Each row is a point. Each copy is the shape, with its points in the same order, turned, moved and blurred by noise. Some copies are also mirrored. Which?

Shape (6 x 3)
[[ 1.7  4.6  0.2]
 [-6.0 -4.8  2.0]
 [ 3.1 -4.1  2.4]
 [-0.2  5.3  5.3]
 [-0.1 -4.6 -0.3]
 [-6.3  5.4  0.1]]
Copy 1 (6 x 3)
[[ 0.8  3.0 -4.0]
 [-0.7 -5.5  1.5]
 [-2.7  2.7  3.9]
 [-3.2  1.4 -7.6]
 [-0.2 -0.7  3.4]
 [ 3.0 -4.6 -7.5]]
Copy 1 is: only turned
Copy 2 (6 x 3)
[[-1.3  0.8 -3.5]
 [ 7.1  5.0  4.3]
 [ 7.0 -1.6 -2.0]
 [ 0.6  5.2 -5.9]
 [ 6.2 -0.8  2.0]
 [-2.5  7.2  1.3]]
Copy 2 is: only turned
Copy 3 (6 x 3)
[[ 1.6  3.3 -1.3]
 [-8.0 -4.5 -0.9]
 [-1.8 -1.3  5.5]
 [ 3.3 -1.2 -3.5]
 [-5.5 -0.3  3.4]
 [-2.9  1.5 -8.3]]
Copy 3 is: mirrored
Copy 4 (6 x 3)
[[ 2.1  2.3  4.0]
 [-1.1 -9.4 -1.0]
 [-0.9 -1.8 -3.9]
 [ 6.7  0.3  2.8]
 [-3.6 -4.9 -2.2]
 [ 2.2 -5.0  8.7]]
Copy 4 is: only turned

Shape (9 x 4)
[[ 2.0 -5.6  2.0 -3.6]
 [-1.9  0.7 -8.4  1.5]
 [ 0.0  2.9 -2.0 -0.5]
 [-2.5 -0.3  0.3  1.4]
 [ 2.2 -9.1  2.2  1.6]
 [ 2.7 -2.4  4.7 -5.3]
 [ 4.9 -3.6 -0.5 -3.8]
 [-6.6 -4.6  7.2 -0.9]
 [-6.8  1.6 -4.7 -1.1]]
Copy 1 (9 x 4)
[[-4.6  5.1  2.8  2.3]
 [-5.5 -4.1 -6.8  1.9]
 [-0.6 -1.5 -2.8  0.4]
 [-3.6 -1.4  0.4 -2.5]
 [-8.6  7.5  1.4 -1.7]
 [-0.2  4.9  4.8  1.9]
 [-3.0  5.9 -0.3  4.0]
 [-5.7 -1.1  8.6 -4.5]
 [-4.4 -7.3 -1.2  0.9]]
Copy 1 is: only turned
Copy 2 (9 x 4)
[[-5.9  1.2  3.6  0.5]
 [ 4.7  8.1 -2.0 -0.3]
 [ 1.1  2.0 -3.6  2.0]
 [ 0.2  0.7 -1.7 -2.9]
 [-2.7 -0.6  7.9 -2.3]
 [-7.5 -1.4  0.6  2.6]
 [-3.9  2.0  3.2  4.3]
 [-6.5 -2.5 -1.0 -8.4]
 [ 0.7  6.7 -5.6 -3.8]]
Copy 2 is: only turned
